Rows are points. Examples show where two turns around zero, p and q, send a point. Write where each new point lands after one turn and then the other. Backwards means that the second turn is done in reverse. Each puzzle has new turns, and all numbers are rounded.
In the rows, zero is written as 128.

Turn p:
[100 191] -> [73 87]
[113 109] -> [150 118]
[121 122] -> [135 123]
[178  91] -> [153 185]
Turn q:
[165 129] -> [133 165]
[ 67 153] -> [93 72]
[152 103] -> [157 147]
Where do these land?
q, then p: [166 186] -> [93 68]
p, then q: [80 91] -> [174 167]
q, then p: [138 131] -> [118 124]
p, then q: [128 103] -> [127 153]

Turn p:
[223 111 152 124] -> [196 174  88 168]
[135 119 120 132] -> [135 132 137 135]
[156  79 145 104] -> [149 188 130 125]
[124 154  81 122] -> [149  85 150 115]
[112 104 107 144] -> [117 131 164 137]
[ 65 131 130 107] -> [ 83 118 142  83]
[ 81 196 161 164] -> [ 66  69  85 134]
Turn q:
[195 103 144  91] -> [143 113  49 118]
[131  94 157 152] -> [121  84 130 103]
[123 119  70 108] -> [ 98 147 116 178]
[166 111 108 132] -> [135 105  99 155]
[101 162 135 162] -> [148 134 180 125]
[ 51 179 154 122] -> [123 186 194  89]
Where do these land?
q, then p: [ 98 147 101 101] -> [105  88 104 129]
q, then p: [155  95 126  88] -> [137 101 177 114]
p, then q backwards: [ 99  96  95 137] -> [ 81 137 126 155]
p, then q: [212 168 146 139] -> [154  84 109 206]
q, then p: [130 185 123 109] -> [155  96  87 142]
p, then q: [ 95  79 141 123] -> [140 168 158  96]
p, then q: [108 127 164 199] -> [106 107 204 138]

Turn p:
[132 128 134 107 133 109 155 101] -> [151 119 141 127 145 152 153 131]
[202 152 108 124  92 134 113 159] -> [137 108 149  97 121  44 133 132]
[127 137 136 141  76 121 151 149] -> [152 170 141 117 131 102 128 101]
[105 109 137 136 133 133 145  31] -> [126 131 116 115 204 193 131 148]
[146  74 119 137 151 122 124 157] -> [ 92  99 140 163 126 116 129  94]
[133 149 136 143 154 135 146 130] -> [147 124 138 150 126 131 108 149]
[101 138 142 116 143 135 103 121] -> [126 125  97 121 110 152 121 138]
[136 117 141 129 133 127 105 151] -> [121 111 116 130 111 116 116 109]
[106 148 111 141 132 108 119 147] -> [118 146 146 121  94 137 115 132]
[ 92 127 115 105 133 156 119 132] -> [109 147  95 138 112 138 146 146]
Turn q:
[ 92 112 113 105 170 108 112 151] -> [ 75 114 104 124 118  96 151 124]
[154 135 129 149 125 111 114 102] -> [147 139 130  92 147 141 126 126]
[161 105 176 112 109  90 150 125] -> [165 158  86 151 163 138 150 121]
[100 110 130 126 135 135 101 170] -> [109 114 121 139 105  92 130  94]
[156 146 104 133 105 143 146 148] -> [132 158 138 138 107 147  93 133]
[ 81 134 104 144 122 133 128 136] -> [111 116 155 130 120  88 114 141]
[159 145 145 156 136 144 158 100] -> [167 114 122 117 134 164 108 156]
[122  98 104 119 117 146 130 130] -> [102 123 141 149 142 131 111 113]
[163 177 136 134 106 136 153  83] -> [172 146 155 116 131 174 129 168]
[ 93 118 139 103 153 133  90 134] -> [102  99 129 126 116 109 168 105]
Where do these land?
p, then q backwards: [112 148 138 140 150 128 128 141] -> [140 143 125 135 123 147 149 145]
p, then q: [121  86 108 132 112 117 155  82] -> [123  72 109 133 111 140 139 165]
q, then p: [140 140 111  74 135 140 116 148] -> [141 186 115 127 145 132 121 141]
q, then p backwards: [155  99 156 208  97 134 112  93] -> [172 144 199 161 100 101 141  93]
p, then q: [144 149 101 119 136 109 128 138] -> [150 141 114 158 132 117 138 119]
q, then p: [114 167 113 111 143 169 121 140] -> [138 167 101 120 142 113 130  89]
p, then q: [117 107 120 110 145 116 104 158] -> [134 126 160 148 158 110 117 133]
p, then q: [106 145 134 115 105 120 112 144] -> [127 158 155 137 126 142 137 138]
p, then q: [144  94 150 164 111 124 177 118] -> [147  89 103  76 133 150 141 142]
q, then p: [128 144 148 106 146 124 126 117] -> [135 145 138 152 138 113 145 128]
